Rows are points. Before rounding, the points of a table are all equally far from one centre. They may lie mostly on one side of it. Write the centre, to within rounding.
(in the rows, 128 means zero)

Points:
[[150 119 174]
 [173 133 157]
 [ 91 126 127]
 [135  80 136]
 [150 120 174]
 [181 118 141]
 [148 157 100]]
Centre: [137 126 130]

Points, 11 rows:
[[122 103 143  99 128  76 105 139]
 [145 138  96 109 105  90 105 145]
 [137  96  78 143 148 148 118 136]
 [115  90  73 106 123 142 103 167]
 [161  88  83  82 129 126 138 140]
 [152 147  86 140 115 131 139 154]
 [130  91 120 160  73 112 143 170]
 [111  75  80 128 150 123 118 163]
 [113  66 128 128 118 100 148 191]
 [139  67 118 119  94 169 108 135]
 [149 124 144  92 144 132 102 124]]
Centre: [133 101 122 121 117 125 129 151]

Points:
[[157  91 126 143 207 105 124 108 157 144 135  91  96 146]
 [149 145  96  99 139  95 152 121 185 147 105 129 107 108]
 [111 168  63 108 141 112 130 112 176 142 148 104 136 123]
 [167 145  83 142 184 171 119  82 166 154 135 141 112 133]
 [172 106  99 116 212 146 131 134 138 108 168 100 105 137]
 [177 156  89 125 178 146 150 124 161 110 169 101  92 146]
 [178 150 118 102 170 122 143 124 162 124 161 136 151  95]
 [155 134  68 140 149 160 162 143 171 143 109 115 103 126]
 [136 122  87 128 182 169 148 130 187 106 151 121 100 157]
 [151 143 102 123 165 153 152 145 181  95 139 125 140  97]
 [120  94 101 156 183 121 134  97 178 139 168 107 147 127]
 [166 133 114 105 204 149 142 151 127 150 135 141 126 134]
 [135 133  85 148 131 109 155 125 144 102 127 139 137 149]
 [162 123  80 138 157 134 162 142 176 108 108 116 139 148]
 [155 121 132 167 135 160 113 118 138 126 131 146 115 150]
 [133 170  98 121 164 172 123 120 176 129 145 124 135 169]
 [165  85 104 150 125 151 146 116 172 136 150 123 143 116]
 [155 106  86 109 152 144 160 101 164  90 153 123  70 120]
 [143 134 105 110 150 145 155  97 147 154 144  51 152  99]
 [151 133 101 147 140 151 130 144 142 152 157 129 110 175]
 [176 131 105 138 113 143 162 132 180 135 137 103 108 124]]
Centre: [140 123 106 114 159 136 125 108 147 132 133 108 117 127]

Points, 31 rows:
[[129 100 108 163 114 137 131 107 175  85 149 155 150 141 149 128 134 157
  135 141 125 151  69 148]
 [132 108 102 141 127 141 179 112 128 140 122 166 158 152  91 133 136 107
  118 171 136  99  68 202]
 [124 114 132 154 128 137 155  99 164 147 153 137 142 221 125 179 125 101
  142 178 100 147  80 162]
 [142 116  93 155 126 140 117 128 145 120 117 161 127 168 103 122 158 162
  123 150 153 172 124 152]
 [122 116  75 156 102 143 154  84 163 124 151 160 133 186 132 111 131 157
  135 124 145 128 113 116]
 [111  89  70 156 111 136 157  96 147 141 131 135 128 200 135 128 181 157
  138 131 126 139  52 148]
 [130  99 118 139 109 122 187  92 127  82 139 169 118 177 139 125 147 107
  118 136 135 147 107 156]
 [117 129  88 164 147  96 139  74 154 131 155 155 114 176 129 166 120 137
  113 129 143 138 100 138]
 [133 104 118 145 149 107 156 115 146  87 131 164 124 166 110 156 138 103
  119 174 106 161  92 122]
 [106  81 102 153 112  92 164 134 137 142 130 160 118 150  93 149 148 105
  119 148 129 165 132 180]
 [121 116  85 168 119 113 146  99 162 136 140 149  78 160 155 159 112 120
  125 153 123 130 132 135]
 [113  81  88 191 149 154 156  91 159 133 124 145 122 160 154 150 127 158
  120 164 128 166 109 158]
 [138 107  84 149  85 131 158 129 181 137 142 173 144 161 106 123 126 126
  140 157 120  89 124 135]
 [145  94  85 165 165 105 146  97 191 119 172 169 134 159 103 124 129 128
  136 137 133 137  87 159]
 [118 121  73 115 140 133 137 109 140 117 136 167 134 140 118 132 158 154
   90 128 145 105 115 159]
 [123  75  95 152 120  85 165 116 130 139 123 132 122 127  91 134 164 116
  126 123  93 101  94 188]
 [100 105 128 144 158 141 158  69 178 131 129 177 120 184 104 125  95 113
  122 125 131 142  92 168]
 [122 118  83 124  82 180 155  93 131 115 125 138 152 198 107 121 141 150
  108 149 119 179 101 159]
 [170 143 110 167 112 123 119 133 165 149 121 124 173 179  93 122 161 143
  158 127 108 134 107 155]
 [128  87 112 170 152 133 118  98 146 122 121 128 148 186 186 145 164 127
  125 118 117 133 111 179]
 [130  89 111 166 123 176 151  81 140 151 144 156 178 157 158 132 115 122
   93 144 117 161  70 172]
 [ 92  79  91 125 149 137 150  48 146 155 140 145 136 169 159 137 145 113
  115 117 134 120 105 161]
 [151  69  88 158 104 122 155  94 131 148 142 129 149 165 127 121 120 100
  117 126 155 100 107 151]
 [126 105  79 206 119 144 148  98 142 132 123 157 116 153 116 128 165 143
  111 184 105 137 138 157]
 [114 111 103 108  94 162 135 121 149 130 159 166 137 149 104 125 133  96
  101 132 141 143 132 135]
 [149 114  98 150 157 128 185  74 130 157 120 189 168 178 150  98 123 114
  127 132 115 143  95 154]
 [139  92 118 171 109 123 157 117 149 151 148 156 111 174 144 154 153 182
  142 118 101 156  93 155]
 [105 113 110 163 148  72 167 100 132 171 136 167 144 171 136 150 156 131
  117 128  99 129 105 199]
 [134  99  72 169 118  99 143  65 135 132 127 125 156 173 113 131 160 120
  139 137 151 126 139 168]
 [135 148  96 134 160 117  97 113 123 131 145 107 150 183 137 109 135 121
  151 122 121 171 121 188]
 [158 127  72 141  99 154 130 130 191 162 149 124 135 157 119  85 113 117
  102 154 117 173 100 156]]
Centre: [125 116  96 143 129 137 147 106 149 141 133 135 136 164 122 125 136 118
 128 140  96 140 101 166]

Points (30 x 24):
[[104 118 176 128 161 142 109 169 160 146  94 159 149 163 105 118 118 143
   98 156 142 113 170 151]
 [119 100 190 116 133 151  70 174 144  95 105 129 132 115 121 130 146 136
   70 173 135 117 145 143]
 [130 126 170 113 149 165  96 150 157 101  62 128 127 107 112  96 147 156
  103 167 110 121 137 137]
 [119  88 137 105 170 136 126 181 152 111 102 166 140 139 139 107 167 185
  133 157 133 161 150 144]
 [125 110 165 120 153 152  71 154 168 126 117 146 130 145 114  73 139 146
  128 154 100 134 159 136]
 [125 137 137 129 137 130 141 164 161 115 117 131 151 181 121 106 118 141
  100 148 131 108 153 149]
 [130  79 118 129 155 143 100 190 148 100 104 139 147 122 150 116 126 151
  102 190 139 128 175 146]
 [149 100 142  91 165 141  89 161 165 110  81 119 112 161 119 104 128 133
   76 156 156 107 163 165]
 [112  89 160 129 156 129 120 152 137  96 106 164 121 166  96  98 120 144
  120 180 128 158 171 165]
 [106 109 138 122 147 149 125 159 158 119  61 103 139 120 109  98 136 175
  120 183 121 125 148 121]
 [110 123 129 108 136 104 104 176 153 117  96 121 165 153 135  99 144 167
  104 164 123 101 119 120]
 [152 115 151 129 174 116  98 178 151 104 123 125 137 142 115 123 145 158
  108 179 130 155 183 154]
 [146 118 163 103 171 128  95 204 166 120  89 147 130 174 124 111 128 127
  104 184 143 120 141 152]
 [131 109 155 145 138 126 102 174 141 133  65 171 143 161 136 116 106 112
  103 157 124 136 178 134]
 [136 101 159 105 175 126  89 189 179 129  84 158 135 144 141 138 144 158
  107 196 144 119 140  89]
 [130 113 150 109 125 137 111 163 163 110  78 161 165 146 103 105 146 140
  101 177 144 138 138 160]
 [107  94 137 121 160 143 127 128 164  93  64 146 160 125 116 120 143 145
  106 187 132 161 127 131]
 [132  93 164 124 166 149  94 175 143 130 104 145 155 172 105  87 152 150
  112 160 142 164 159 111]
 [115 103 139 109 165 177  97 167 146  88 106 132 138 144 112 121 125 120
  128 208 131 116 159 171]
 [126 110 148 112 160 118 110 200 150 127  76 131 156 119 134 103 143 156
   91 160 135 134 159 144]
 [113  90 143  94 168 129  93 189 159 149 109 141 178 148 139 120 153 122
  131 168 113 151 166 129]
 [107  79 127 121 167 145 110 208 148 122  90 139 127 165 102 130 158 150
  131 188 146 107 164 121]
 [115  77 173 125 178 117  78 151 131 104  75 128 126 149 106 117 152 150
   93 152  84 114 136 143]
 [138 117 148  99 121 140 122 173 137 108  96 118 116 153 144 112 111 124
   61 190 150 155 153 126]
 [105 103 150 103 157 156 115 167 164 151  95 129 150 152 100  96 155 156
   81 158 138 127 136 119]
 [123 128 161 107 162 130 111 125 156 113 114 122 136 146 108 116 137 167
   98 206 139 119 153 178]
 [118 101 158 124 125 149 118 179 164 111  84 161 136 165 134 105 126 132
  103 195 135 144 167 141]
 [110 131 190 120 141 134  85 169 133 151  98 135 142 169 127 120 145 140
  105 164 105 142 144 175]
 [134  96 157  81 142 140 121 167 158 101 108 144 145  89 160 128 144 124
  114 155 109 169 177 116]
 [139 125 126 132 162 126 105 168 180 121 115 146 129 131 119 123 141 102
  105 170 131 163 171 151]]
Centre: [134  94 153 107 149 131 113 139 123 129 107 131 115 137 135 138 134 129
 136 157 141 122 134 125]

Points:
[[107 136 162  97 134 133 108 138 117 152  90 158 100 121 119 111 172 152
   81  91 134 169 113 172]
 [ 54 104 147 134 116 123 137 165  86 153  90 165  76 110 142 120 162 149
  137 130 113 111 134 189]
 [ 67  98 137 141 117 115 108 112  87 152 125 169 106 122 111 115 135 119
  104 124  91 152  94 141]
 [ 67 144 143 120 105 120 111 145 106 134 114 161  92 107 138 141 199 125
  121 131 118 146 120 166]
 [ 66  89 155 156 140 125  98 136 101 169 103 160  68 125 120 115 194 158
  107 103 128 136 112 145]
 [ 94 126 148 134 112 125 110 126 125 151 107 174  76 123 145 156 161 143
  103  81 113 154 136 170]
 [ 78 107 160 132 107 130 108 137  84 150 115 157  65  97 118 137 184 154
   96 128  97 150  85 192]
 [ 98 108 136 136 123 112 115 145  88 183 147 173  85 120 140 124 174 162
  102 119 109 145  99 178]
 [ 69 154 173 118 116 106 124 137 124 146 136 146 104  99 143 133 158 136
   87 133 101 136 116 164]
 [123 158 160 140 118 132 104 124 110 156 109 164  63  97 121 121 187 158
   88 130 154 129  90 166]
 [ 88 150 140 146 115 123 107 108 122 175 113 162 106  93 148 117 170 133
  123  92 100 158 126 167]
 [ 99 131 161 148 154  91  83 150 104 160 115 132  80 108 133 143 171 155
  123 103 104 138  96 149]
 [ 91 102 153 140 108 122 116 147 149 158 116 171  90 154 110 107 176 141
  120  91 149 130  87 173]
 [ 87 129 159 141 102 136  83 114 112 130 119 156 141 122 144 109 148 159
  117 111  89 120  97 189]
 [ 89 143 169 148 134 119  99 144 120 163 109 177  88 112 136 149 187 147
  101 102 121 134  98 182]
 [ 72 113 138 128  92 147 154 150  96 177 131 162  86 108 127 122 166 168
  117  97  91 148 138 162]
 [111 141 176 133  94 107 134 148  85 152 160 161  69 109 126 119 154 142
  141 115 149 125 107 182]
 [106 132 148 134  89 120 118 135 103 155 122 155  60 107 152 119 137 132
  124 128  97 129 100 211]
 [ 99 160 145 113 159 126 106  96 100 139 125 164 105 113 116 124 198 159
  132 101  93 120 107 129]
 [102  94 186 134 113 103  89 112  89 155  87 146 100 100 131 105 173 140
  122 117 135 122 135 146]
 [ 81 140 146 143  93 126  98 118 117 155  77 136  92 111 122 118 158 123
   97 100  87 144 110 155]
 [ 63 128 136 121 115  90 107 107  86 126 142 159  72 113 108 132 161 187
  128 104 136 127 128 159]
 [ 72  87 155 122 135 115 143 134 119 143 129 120 147 111 103 111 148 173
  120 107 122 173 110 167]
 [ 55 110 130 121  94  95 113 106 105 161 133 158 108 100 115 135 147 137
  108  89 126 128 124 177]
 [ 80 132 175 152 114 104 111 150 111 164 137 145 102 132 145 155 154 148
  104 120 114 106 117 177]
 [ 67 104 160 134  82 143 126 120 104 147  96 185  67 125 105 128 174 148
  109 114 105 127 138 176]
 [100 174 144  94 124 107 127 117 112 172  97 132  84 124 131 130 141 129
  109 103 134 116 130 167]
 [129 131 178 126 120 121 117 125  90 161 118 119  91 124 118 130 167 115
   87 127 123 129 152 157]
 [ 70 103 131 169 132 111 119 142 108 153 148 151 116 134 125 135 168 171
  130 111 149 112 143 175]
 [ 91 102 136 135 133 112 125  86 103 170 119 139 112  83 103 162 168 120
  113 122 111 129 150 154]
 [ 98 141 166 134 143 115 120 107 117 125  86 132  97  97 138 114 159 132
  109  85  79 138  80 139]]
Centre: [101 117 147 129 133 143 127 126 114 141 119 141  92 104 108 119 148 152
 129 116 122 118 110 163]

Points, 29 rows:
[[103 160 111 127  94 102 143 151 112 151 145 109 159 137 125 163 166 122
  153 108 123 176 105  87]
 [151 146 162 119  76 110 177 171 107 156 171 136 141 119 120 118 162 138
  118 123 143 173  87 104]
 [118 173 151 149  99 123 168 136  87  92 174  91 165 127  82 119 118 113
  141 114 151 208 110 108]
 [164 121 124 146 135 131 192 157  91 141 156 137 187 137 141 118 169 114
  120 127 160 149  83 108]
 [136 136 117 112  85 142 188 144 133 161 120 113 155  91 144 139 152 153
   99 143 139 149 101 110]
 [170 159 122 151  98 134 177 163 139 136 151  97 158 117  76 136 136 100
  120 156 156 162  63 119]
 [147 131 169 140  77 147 167 131 102 144 142 128 132 128 158 135 136 146
  143 141 188 110 112 149]
 [124 141 139 134 119 127 198 124 105 111 126 108 147 124 135 110 120 147
  137 166 120 189  80 148]
 [133 146 141 148  60 109 190 177 119 125 157 136 144 145 143 103 166 154
  131 159 143 159 108 108]
 [120 118 139 104  65 145 188 126 133 125 140 156 148 104 112 128 139 128
  117 145 181 161  67 131]
 [150 104 159 132  87 126 170 116  98 124 144 108 146 149 107 176 162  90
  118 129 166 174 104 125]
 [148 162 103 107 122 113 188 148  83 132 159 145 121 125 147 145 139  95
  114 130 168 155  75 141]
 [176 113 171 153  71 149 168 135 102 126 191 127 134 138 145 160 127  93
  130 131 131 145 107 109]
 [126 124 125 118  54 118 142 133 110 128 131 124 137 123 116 140 145 141
  121 122 166 196  85  89]
 [135 140 138 162 107 152 160 172 129 173 162 143 191 141  98 167 158  88
  148 123 145 131 109 109]
 [114 128 158 142  75 124 143 132  97 126 188  84 170 129 133 142 143 105
  140 137 125 174  92 123]
 [152 125 161 148  66 131 196 148 113 122 118 115 106 104 105 124 123 115
  122 169 165 154 118  86]
 [129 123 169 113  76 112 158 170  92 109 178 153 145 120 107 147 148 115
  154 115 159 157  73 101]
 [114 108 122 131  82 137 171 177 126 141 160 139 137 115 128 156 148 113
  152 173 166 189 103 158]
 [156 117 135 130 112 119 153 113 130 134 183 137 167 153 147 150 133 121
  111 124 191 169  96 100]
 [130 136 115 144 109 117 151 134 123 137 154  92 147  84 124 143 141 174
  138 137 114 186 111 140]
 [177 115 145 135  95  96 181 128 164 117 151 130 154 117  98 139 165 104
  139 136 163 183 119 109]
 [133 143 145 134  85 117 180 115  90 113 113  85 172 105 108 156 135  88
  113 113 169 172 103 117]
 [143 154 128 129 101 124 179 144 127 130 168  83 135  91 141 135 153  78
  145 171 151 172  89 117]
 [160 143 176 137 119 110 166 109 129 140 166 138 161 133  94 141 136 109
  131 125 126 198  89 117]
 [171 169 113 121 100 115 171 165 130 125 128 105 158 129 119 137 178 100
  116 150 134 161  85  91]
 [141 104 107 127  75 119 153 113 151 133 135 106 147 110 158 125 108  94
  132 148 144 165 107 104]
 [119 137  93 138 101 103 194 117 123 133 151 101 161 116 129 117 170 105
  150 113 134 156  72 113]
 [160 138 137 128 115 128 133 136 100 116 150 115 188 142 115 163 168 124
  108 164 140 174  90 128]]
Centre: [133 145 126 137 106 145 167 143 118 114 149 133 145 126 115 134 129 118
 139 128 146 149 125 119]
